Each row is a point. The points of each table are mixes of a few directions, plus a little noise. How many directions does each table use, and how many do they share? Where both have some left over, give the other angles between the two spaces (their principal angles), to ten degrees, smallest first.
In the rows, zero is written as 128.

First:
[[105 181]
 [129 126]
 [143  93]
 [136 110]
 [107 176]
 [120 146]
 [156  64]]
Second, 4 rows:
[[195 157]
 [ 93 112]
 [120 124]
 [104 118]]
Directions: first 1, second 1, shared 0; angles 90

First (5 x 4):
[[111 193 129 121]
 [174 126 103 143]
 [ 96  76 164 141]
 [156  82 103 106]
 [102 164 142 127]]
Second (6 x 4):
[[129 131 121 117]
 [167 122 108 141]
 [115 136 119  97]
 [121 135 118  99]
 [101 107 201 226]
 [135 137 102  89]]
Directions: first 3, second 2, shared 2

First:
[[150 181 180 181  57 125  95 132]
 [100  62  63  61 217 132 170 122]
 [118 103 104 103 161 129 143 126]
 [146 171 170 171  71 126 101 131]
 [130 133 132 132 123 128 125 128]
 [135 144 143 144 108 127 118 129]
 [112  91  92  91 177 130 151 125]
 [133 140 140 140 112 127 120 129]]
Second, 9 rows:
[[117  89 111  97 160 118 146 116]
 [181 195  96 148 113 168 131 124]
 [ 98 138  78 119 177 169 134 174]
 [145  73 176 109 102  66 136  64]
 [127 145 127 139 123 139 121 141]
 [138 207 134 180  91 167  99 170]
 [145  83 157 107 114  82 140  75]
 [120 125 131 129 130 127 126 134]
 [ 81  98 143 124 142 117 119 154]]
Directions: first 1, second 3, shared 1

First (10 x 11):
[[ 99 110 169 141 203 167 118 114 132 148 151]
 [141 180  93 122 107 117 185 138 115 179  95]
 [102  83 146 101 126 104 134 155 113 119 127]
 [120 146 146 106 143 153 173 149 106  92 146]
 [ 95 166 161 126 153 154 187 134  93 173 104]
 [118 158 175 165  92 150  91  92 114 100 106]
 [147 132  84 145 122 102 114 113 151 198 105]
 [127  69 135 102  90  96  93 150 129  50 147]
 [155 126 107 156  87 110  69  99 154 119 119]
 [176 110  66 115 156 126 117 135 173 102 180]]
Second (11 x 11):
[[110 143 164 128 151 161 145 127 111 106 139]
 [159 102  65 128  88  70  98 129 158 166 109]
 [152 108  79 128  98  83 105 129 151 157 113]
 [159 102  64 128  88  69  98 129 158 167 109]
 [ 98 153 189 128 167 185 157 127  99  91 146]
 [135 122 114 128 119 115 121 128 135 137 124]
 [171  92  40 128  73  47  86 130 170 182 101]
 [105 148 176 128 158 172 151 127 105  99 142]
 [108 145 169 128 154 166 147 127 109 103 140]
 [ 96 154 193 128 169 188 159 127  97  89 147]
 [115 139 155 128 145 153 141 128 115 112 136]]
Directions: first 5, second 1, shared 1

First:
[[123 128 126 124 126 124 127 131 127 131 128 134 128 132]
 [134 128 131 134 130 133 129 125 129 124 129 120 128 123]
 [132 128 130 132 129 132 129 126 129 125 129 122 128 124]
 [191 131 159 185 149 184 142  96 138  90 137  45 127  73]
 [ 85 126 107  89 114  89 118 150 121 154 122 185 129 166]
 [111 127 119 112 122 112 124 137 125 139 125 151 128 143]
 [ 88 126 108  92 115  92 119 149 122 152 122 181 129 163]
 [ 80 126 104  85 112  85 118 153 121 157 121 191 129 170]
 [218 132 172 209 158 208 148  82 142  74 141  10 127  49]
 [118 127 123 119 125 119 126 133 127 134 126 141 128 137]]
Second, 11 rows:
[[117 114 143  99  92 123 144 116 110 122  95  90  58 139]
 [137 158 115 158 165 125 109 131 158 131 158 171 187 109]
 [116  74 147  81  69 138 161 127  75 124  81  59  40 160]
 [142 128 111 157 166 142 115 147 136 137 163 164 211 124]
 [124 113 135 114 109 129 138 125 114 126 113 106  97 137]
 [123 178 132 137 137 103 113 106 168 121 130 149 110 104]
 [148 117 103 168 180 151 112 161 130 142 176 174 249 126]
 [119 144 137 116 112 113 130 113 136 122 112 116  82 123]
 [121 139 137 117 111 116 132 114 133 122 112 115  86 126]
 [119 145 138 115 111 112 130 110 137 122 111 117  79 122]
 [143  99 111 147 155 154 125 157 112 139 156 147 210 137]]
Directions: first 1, second 2, shared 0; angles 90

First (10 x 24):
[[137 133 121 126 149 146 131 142 123 135 144 139 117 129 123 151 133 147
  126 119 125 158 152 112]
 [136 109   7 118 163 111 184 154 134 141 145 150  96 123 159 150 144 157
   96 118 135 106 123 146]
 [147 181 113 134  95 153 151 172 114  82 159 155 106  98 155 198  77 196
  129 140 107 122 161 126]
 [119 125 129 130  96 102 128 111 139 114 107 114 144 125 139 101 117 105
  128 141 131  82  94 154]
 [123 112 161 121 125 114 106 102 150 137 116 106 159 135 110 100 150  93
  136 123 139 134 114 127]
 [130 135 146 127 108 122 121 122 138 114 126 122 142 122 130 127 121 124
  133 133 128 118 122 135]
 [113 135 206 143 133 156  92 116  94 139 112 124 123 144 101 105 121 111
  146 131 120 158 139 107]
 [145  96 120  95 150 101 113 101 196 142 144 102 183 130 106 124 191 100
  126 102 150 159 127 121]
 [124 117 121 124 111 104 129 113 147 123 117 115 145 126 134 107 134 108
  127 132 137  97 102 146]
 [103 138 155 161 152 172 124 146  44 152 110 155  66 148 122 116  96 140
  132 139 110 142 144 111]]
Second:
[[111 131 148 131 138  92 146 133 127 108 101 147 122 130 109 135 137 115
   60 137 143 119 177 110]
 [148 145 139 129 149 141 142 172 128 117 117 171 131 152 108 162 145 104
   85 171 147 118 167 114]
 [114 135 101 126 110 132 127  89 122 108 182 100 125 127 131 120 102 172
  160  82 125 155  77 130]
 [110 126  85 137 117 141 115 116 124 157 160  98 131 117 121  94 105 139
  172 103 116 157  91 136]
 [160 135 151 116 153  98 134 134 115 109  90 148 134 140 154 154 154 132
   88 126 141 113 141 128]
 [123 114 101 136 128 139 106 135 127 183 119 105 136 109 132  92 121 109
  169 126 109 137 114 143]
 [127 126 109 130 116 145 115 123 127 137 144 102 131 132 138 110 120 155
  175 112 118 148  85 140]
 [101 101 146 142  97 157 113 150 155 149  95 102 122 133 123  92 130 135
  182 161 107 134 122 138]
 [157 139 173 105 145 107 153  99 126  85 145 180 120 112 137 194 134  93
   62 134 148  70 178 115]]
Directions: first 4, second 6, shared 0; angles 50, 50, 70, 90
